Each row is a point. Examples show where two turns around zero, p and q, send a point. Where does a point land after both, in the order given? Backwards means that the second turn is done in reverse. Each puzzle has new turns, and all numbers are rounded.
(in the rows, 128 means zero)

Turn p:
[149 148 165] => [114 128  83]
[152 127 146] => [137 126  99]
[ 96 115 125] => [123 152 153]
[153 160 142] => [111 105  96]
[105 114  87] => [137 123 176]
[114 104 103] => [146 133 160]
Turn q:
[112 105 138] => [133 152 144]
[123 107 120] => [123 150 126]
[114 125  91] => [137 146  94]
[ 94 133 104] => [160 144 105]
[162 144 150] => [105  94 144]
[163 154 165] => [109  82 156]
Where do these land?
q, then p: [163 124 134] => [121 157 148]
q, then p: [159 104 132] => [101 152 145]
p, then q: [ 99 179 107] => [167 164 160]
q, then p: [120 127 144] => [128 133 111]
q, then p: [100 105 122] => [108 102 111]

Turn p:
[113 142 105 127 104 143] => [119  98 122 112 111 112]
[169 124 180 126 133  63] => [149 174 163 193 117 153]
[127 147 110 136 130 181] => [135 103 134  77 139 117]
[146  97 119 116 160 111] => [106 148 129 148 166 140]
[ 87 142 148 157 109 164] => [161 118  97  87  97 128]
[124 137 115 115 149 100] => [126 129 124 158 146 107]
[111 129 140 112 109 156] => [121 137 123  97 104 116]
[146 107 108 134 130 106] => [109 119 131 152 142 148]
Turn q:
[153 118 111 120 138 157] => [157 153 118 122 148 130]
[134 124 112 114 165 112] => [137 122 103 162 143 123]
[127  98 150 177  91 114] => [115  95 172 100 134 165]
[105 132 132 112 152 137] => [105 145 110 142 133 118]
[120 153 136  65  94 130] => [125 135  87  97  79 100]
[106 142  93 133 149 120] => [128 143 127 172 114 136]
[150 129 162 174 107 126] => [127 103 179 101 143 124]
Where do these land?
q, then p: [117 132  85 135  98 130] => [132 115 158  98  98 136]
p, then q: [128 136 161 145 114 141] => [151 131 126  97 119 112]
q, then p: [143 100  79  79 139 151] => [118  72 170 116 161 113]
q, then p: [123 116 165 164 152 115] => [144 163  87 127 146 136]
p, then q: [103 133 104  99 124 133] => [116 108 114 150 106 148]
p, then q: [151 142 132 122 165 133] => [124 115 125 143 154  95]
p, then q: [131 138 171 151 105  93] => [157 130 174  92 124 124]

Turn p:
[154  95 172 101 104 109 111 131  97] => [167  92 178 123 145 133 111 154 122]
[106 144 148 172 140  84  97 164 145] => [140 128 100 130  86 112  66 135 159]
[127 124 111 135 131 159 109 105 126] => [121 126 103 117 132 147 154 145 118]
[149  93 139 153 118 100 151 161 138] => [154 123 157 110  89 118 106  98 117]
[121 133 163 115 101 143 174 118 157] => [125 146 162  99 152 122 143  99 166]
[ 84 146 100 160 152 143 137 120 118] => [111 147  89 156  98 132 157 126 149]
[152 143 104 103 109 156 151 123 113] => [104 139 149 137 155 156 148 113 103]
[141 147 159 142 173 142 119 162 120] => [131 176 137 131 106 116 104 169 125]
[140 119  90  98  97 121 120 115 132] => [110  90 125 128 155 139 133 106 101]
[154 165 111 116 127 107 135  90 142] => [136 143 101 138 178 129 119 100 115]
[ 81 100 111 114 157 143 105 118 119] => [111 100 106 140 112 103 166 162 133]
Turn q:
[ 88 118 157 115 145 148 111 155 153] => [179 115 107 138 133 128 164 136 146]
[121 103 145  97 136 154 119 132 127] => [162 121 140 128 111 155 145 133 136]
[113 105 135 146 127 155 118 160 106] => [140  96 102 149 116 153 124 114 143]
[149 102  91 157  96 144 162 155 142] => [113 149  77 108 107 150 100  93 119]
[128 168  93 133 143 121 126  95 124] => [ 88 131 151 106 139  97 129 131 151]
[146 113 128 119 145 127 122 153 141] => [143 147 115 133 130 148 120 147 139]
[125 167 110 106 102  84 129 104 116] => [114 125 160 107 129  77 102 142 106]
[111 105 166 131 162 127  90 159 127] => [168 108 118 169 155 149 139 149 148]
[145 144 117 147 118 114 189 114 120] => [ 74 137 113 107 119 124 130 129  89]
[135 167 130  91 138 101 113  77 102] => [109 123 199 121 132  98 128 157 124]
[104  77 149 134 140 131 104 126 142] => [170 116 127 136 161 160 141 110 131]
[170 166 114 159  86 129 153 105 136] => [ 75 167 128 133 106  98 115  97 106]
Where do these land?
q, then p: [113 123 138 133 118 137 142 104 209] => [136 172 126 173 177 121 136  94 112]
p, then q backwards: [147 176 139 115 150 115 147 146 104] => [178 133 146 139 121 103  96 126 141]
p, then q: [153 118 144 133 145 146 135 141 119] => [125 123 129 152 102 116 125 146 117]
q, then p: [154 117 145 152 131 116 126 133 170] => [122 169  97 155 130 141 126 128 123]
p, then q: [140 117 146 102 146 112 111 134 134] => [139 122 128 146 146 136 104 156 125]
q, then p: [139 118  90 133 152 142  81 146 102] => [110 123 100  65 125 112 118 144 131]
p, then q: [102 129 139 132 116 146 133 127 110] => [137 142 102 127 121 127 149 117 120]
p, then q: [122 120 125 139 157 117 144 155 104] => [116 125 119 154 127 106 109 108 103]
p, then q: [ 66 152 146 148  78 126 138 112  97] => [142 181  94 118 139 138 173  79 138]
p, then q: [120 120 126  83  62 119 141 134 153] => [165 118 158 118 164 162 177 127 121]
q, then p: [152 118  70 137 152 132 110  76 105] => [111 129 118  97 156  87 141 171 178]

Turn p:
[120  99 167 137 135 146 120  96 131 118 132 130] => [158 142 116  98 123 140 118 113  99 141 122 148]
[147 158 112 106 135 134 127 130  97 136 163  86] => [109 144 122 138 148 130 153 126 153 155 181 114]
[143 116 111 126  95 159 154 152 115 152 129 134] => [102 128 112 128 119 146 134 160 129 146 109  88]
[126 125 138 100 158 160 113 156 105 147 105 104] => [ 97 159  77 133 119 146 129 118 148 116 138 140]
[132 150 104 122 128 129 105 104  95 132 106 153] => [119  89  99 138 115  98 129 105 124 133 142 119]
[133 165 137 163  97 103 124 104 163 127  97 108] => [150 114 177 121  99 122 160  89 141 111 112 114]
[123 117 104 151 138  92 119  99 152 101 114 101] => [173 109 145 128 159 121 151 109 134  95 124 135]
[ 95 102 160 112  95 115 140 155 138 119 136 157] => [114 137 152 116 110 141 100 165  84 105 121 134]
[154 105 137 116 136 115 124 142 136 110 146 168] => [123 143 133 121 150  93  92 145 111 132 113 130]
[124 112 132 154 148 119 142 151 114 120 146 156] => [149 139 126 159 129 120  99 157 120 137 119 135]
[112 130 108 164  94 112 108 142 159 141 166 119] => [142 113 179 141 143 163 104 123 135 124 131  92]
[152 133 146 106 160 108 148 114 141 159 119 131] => [101 146 133 141 141 111 151 109 122 146 103 162]
[104 152 108 106 145 172 139 119 119 103 105 118] => [124 102  92 104 109 132 144 143 163 124 148 154]
Turn q:
[155 136 134 121 134 169 157 104 160 136 116 112] => [104 125 152 144 100 109 158 144 150 113  96 137]
[114 161 137 151  95  98 153 113 111 166 135 102] => [138  99  84 120 134 110 167 165 103 120 146 121]
[142 156 166 122 130 106 151 142 115 137  98 160] => [119 122 140 156 124 147 143 144 123 116 168  81]
[ 96 125 155 144 150 158 123 124 163 135 133 121] => [104 162 124 140 137 113 114 152 138  99 122 157]
[162 118 105 146 102 103 110 142 100 150 128 150] => [154  97 109 146 146 141 144  83 118 141 137 116]
[117 102  97 132 158 102 143  91 129 136 154 114] => [174 118 132 115 145 125 126 158 150 151 114 161]
[158 113 110 156 139  95 122 141 164  95 152 151] => [188 152 133 143 129 108 110  97 153 122 123 111]
[105 155 160 133 146 129  96 102 138 131 137 158] => [101 162 111 139 147 117 122 141 157 140 166 129]
[159 116 156 137  95 122 105 153 142 114 128 154] => [135 147 114 158 102 133 126  80 122 114 148 113]
[132 115 102 128 118 156 139 140 117 113 131 127] => [125 126 131 112 126 145 128 110 125 125  90 124]
[ 92 168 136 112 111 134 101 133 132 112  95 125] => [ 83 153 130 113 132 106 121 132  93 144 146 108]
[161 109 110 103 143 146 137 163  99 119 104 100] => [121  86 175 109 115 150 118 102 115 113 110 128]
[127 110 131 121 158 151 126 110 118 117 151 113] => [123 129 138 104 125 140 119 133 161 124 120 159]
[102 136 122  99 136 111 140 151 111 155 156 110] => [128  88 107 115 130 134  91 160 118 131 130 127]
[ 98 100  98 115 105 137 118 112 122 104 103 123] => [126 153 139 107 129 141 131 119  93 165 103 146]
Where do these land?
q, then p backwards: [110 122 107 139 142 108  71 105  97 124 150 117] => [138 127 130 103 167 152 105  84 136 107 161 124]
p, then q backwards: [138 111 115 120 151 126 155 113 146 119 127 113] => [117 121 107 157 139 135 135  99 120 139 130 123]
p, then q: [102 138 160 120  31 119 136  88 133  91 141 112] => [109  90 104  93  42 185 121 138 128 118 147 135]
p, then q: [117 145 106 136 121 128 113 131 147 119 104 121] => [141 157 141 129 100 124 128 124 127 130 119 142]
q, then p backwards: [ 53 134 117 149 113 118 137 150 133 127 130 116] => [137  55 142 105 127 129 132 137 113 108 137 149]
q, then p: [151 110 134 132 162 148 121 133 109 109 122 131] => [135 134 134  86 118 128 116 119 124 140 123 158]
p, then q backwards: [154 118 133 146 137 124 156 129 125 150  74 149] => [138 126 102 136  88 160 151 121 167 139 136 123]
q, then p: [160 121 140 115  91 113 137 152 119 129 136 136] => [148 120 119 107 138 143 150 131 118 141 131  86]
p, then q backwards: [145 183 123 140 165 112 151 145 127 138 116 122] => [167 128 139 126 142 145 117  86 171 144 130 142]
p, then q: [150 131 112 118 126 169 156 125 116 136 145 138] => [122  96 124 153 141 120 106 144 103 127 106 138]
p, then q: [127 114 161  66 133 123  88 124 131 144 137 125] => [102 142 111  91 153 142 110 154 152 174 142 125]
q, then p backwards: [138 125 127 151 143 147 111 128 133 143 150 114] => [128 133 113 115 161 123 115 128 144 119 107 129]
q, then p: [119 114 129 132 147 130 132 141 147 135 132 171] => [151 131 128 132 115 132 114 101 165 130 121 126]

Turn p:
[107 128 123 110 113 117 130  89 115 109 120 120 103  82] => [140 141 124 110 160 144 148 157 130 137  87 139 154 112]
[115 116 128 145  67 118 107 139 128 140 126 184 136 141] => [108 105 123 155  95 129 184 134 109  89 129 115 149 137]
[117 145 147 143 118 123 130 151 112 109 150 114 133 134] => [128 109 130  92 105 114 122 144 128 120 127 122 114 132]
[140 126 142 143 133 173 146 140 118 146 143 101 145 139] => [123 116 151 129 116 117  83 104 115 119 113 122 101 122]
[117  83 145 147 121 125 126 139 119 137 149 140 118 126] => [105 123 148 138 134 114 140 149  98 124 121 110 116 151]
[117 139 145 146 133 120 132 141 143 148 135 128 148 102] => [101 133 107 109 125 109 127 116 103 129 130 126 124 113]
[114 109 146  95 124 124 142 140 128 142 150 101 142 142] => [124 146 150 131 127  83 120 140 139 113 123 142 105 124]
[156 134 123 129 152 137 133  98 130  98 149 110 150 142] => [118 117 126 121 140 136  79 125 167 131 126 133 137 145]
[104 132 112 118 143 138 119 144 130 112 130 112 144 111] => [125 133 124 119 109 125 116 141 124 155 123 159 126 120]
[109 134 127  94 151 118 140 101 132 135  71 225  99 142] => [166 140 142 164 149 130 174 116 115 142 180 112 214 114]
[208 142 109 118 141 135  99 129 111 140 143 118 120 142] => [143 108 122 138 139 141 126  71 171 142 118 125  97 169]
[130 136 124 103 126 129 127 142 181 118 139 149  94 122] => [107 167 151 118 116 146 160 118 151 146 147 120 136 121]
[124 129 132 136 138 122 103 109 127 138  74 103 120 136] => [149 110 107 151 158 147 129 137 126 135 143 134 109  92]
[106 133 107 145 143 123 148 105 116 135 138 100 123 130] => [140 138 126 109 150 142  99 139 109 110 127 152 124 134]
[155 134 111 146 117 116 138 151 130 112 102 115 146 129] => [141 132  87 137 100 140 113 129 137 128 127 109 114 131]
Turn q:
[119 148 117  98 113 100 125 119 133 148 142 150 173 162] => [ 99 151  92 109 147 112  83 114 128 107 141 132 113 142]
[138 118  88 108  85  96 125 141 111 133 139 160 133 139] => [ 95 157 139  95 140 150 107 126 140 127 132 108  96 160]
[129 138 131 153 114 106 134 136 151 146  91 106 118 111] => [131 107 166 108 142 120 115 156 113 121 115 139 142 109]
[107 123 130 139 128 144 122 131 164  88 138  98 118  93] => [113  96 134 144 134 110 160 126 137 154 101 107 146  98]
[119 133  83 121 120 127  98 129 119 148 150 145 154 167] => [118 149  92  94 115 115 109 128 147 117 144 110  86 134]
[126 137 129 149 143 133 144 120  87 123 140 128 144 120] => [156 146 106 125 140 135 148 140 137 130 139 127 150 143]
[144 168 144 121 175 146 129 139 110 126 142 144 111 111] => [151 139  99 166 128 147 141 149  94 155 144 137 124 123]
[122 115 166 139 157 138 168 140 157 125 141 102 109 105] => [133  91 130 154 122 123 148 131 122 157  98 168 162 130]
[ 89 110 131 124 103 117 108 129 124 148 113 149 125 135] => [102 108 130  96 112 145 116 118 126 102 148 115 134 129]
[135  97 126 134 159 156 135 137 155 114 113 122 138 101] => [145 127 133 133 108 134 137 108 134 156  94 137 146  92]
[157 138 156 137 125 180 129 142 116 118 141 124 131 120] => [153 134 138 153 128 120 151 115 136 166 164 143 129 120]
[149 122 145 115 154 142 111 134 100 131 145  93 121 116] => [175 109 120 145 136 130 150 110 116 141 128 127 109 139]
[125 121 140 147 145 159 159 109 155 130 118  95  79 111] => [140 104 158 153  92 101 161 146 110 138 102 144 156 126]
[127 131 103  90  97 116 119 105 109 124 112 146 150 140] => [113 163 132 116 137 126 100 103 123 105 138  91 121 143]
[145 122 127 136 106  84 108  97 130 132 127 163 134 148] => [ 98 155 136 115 146 142 127 126 132  76 133 140 104 127]
[118 128 134 137 124 102 135 138 128 114  97 123 109 169] => [126 111 147 145 122 137  97 154 150  96 126 126 130 134]
Where do these land?
p, then q: [ 98 156 155 142 102 120 152 127 154 153 138 101  97  93] => [135 128 125 163 142 140 122 123  78 155 121  82 158 145]
p, then q: [125 148 131 152 146 113 117 132 142 137 143 107 146 125] => [107 127 109 126 108 137 136 124 115 125 120  98 112 141]
p, then q backwards: [120 118 147 122 122 113  95 127 154 107 134 104 143 132] => [120 141 121 158 117 122 118 147 156 116 152 140 121 148]
p, then q: [ 91 138 119 146 138 114  96 121  92 112 123 149 130 152] => [128 145 120 116 116 161 126  98 168 150 127 148 113 153]
p, then q: [119 129 115 107 115 151 124 129 113 102 169 110 118 102] => [115 123 149 137 113 141  81 110 108 119 152 136 140 114]
p, then q: [142 142 159 126 128 128 153 135 112 131 127  92 138 126] => [131 114 148 138 144 137 129 124 102 115 102 109 103 119]
q, then p: [149 157 111 105 109 114 103  86 116 105 128 157 126 130] => [152 114 131  62 133 147 107 143 129 134 136 140 122 121]
q, then p backwards: [144 139 139 125 147 166 155 129 146 133 103 156 128 154] => [104 122  97 104 139 151 145 147 149 123 111 129 160 141]
p, then q: [138 119  93 109 135 115 145 146 100  92  99 127 140  95] => [146 155 153  92 132 113  89 148 125 135 141 137  94 115]
q, then p backwards: [ 98 102 121 151 139 134 124 104 123 142 115 154 150 146] => [122 174 116 129  97 115 149 127 147 116 135 133 146 133]
q, then p: [138 105 156 134 158 124 149 143 145 163 126 118 107 119] => [135 111 136 173 120 118 146 119 112 125 119  97 155 140]
q, then p: [154  93 108 156 111 120 131 131 119 118 163 108  88 151] => [133 161 160 133 120 135 134 136 136 109 166  78 118 106]
p, then q: [140  98  98 131 119 167  86 118 139 162 104 162 115 156] => [140 140 131 123 102 120 183 141 164 115 153 164 170 125]
q, then p: [132 117 117  94 146 128 142 153 142 143 125 117 151 148] => [129 108 117 159 146 152 162 117 136 127 135 144 124 126]
p, then q: [131 160 152 122 105 112 147 140 121 120 122 156 143  92] => [132 145 139 107 160 109  98 113 119 128  97 105 143 144]
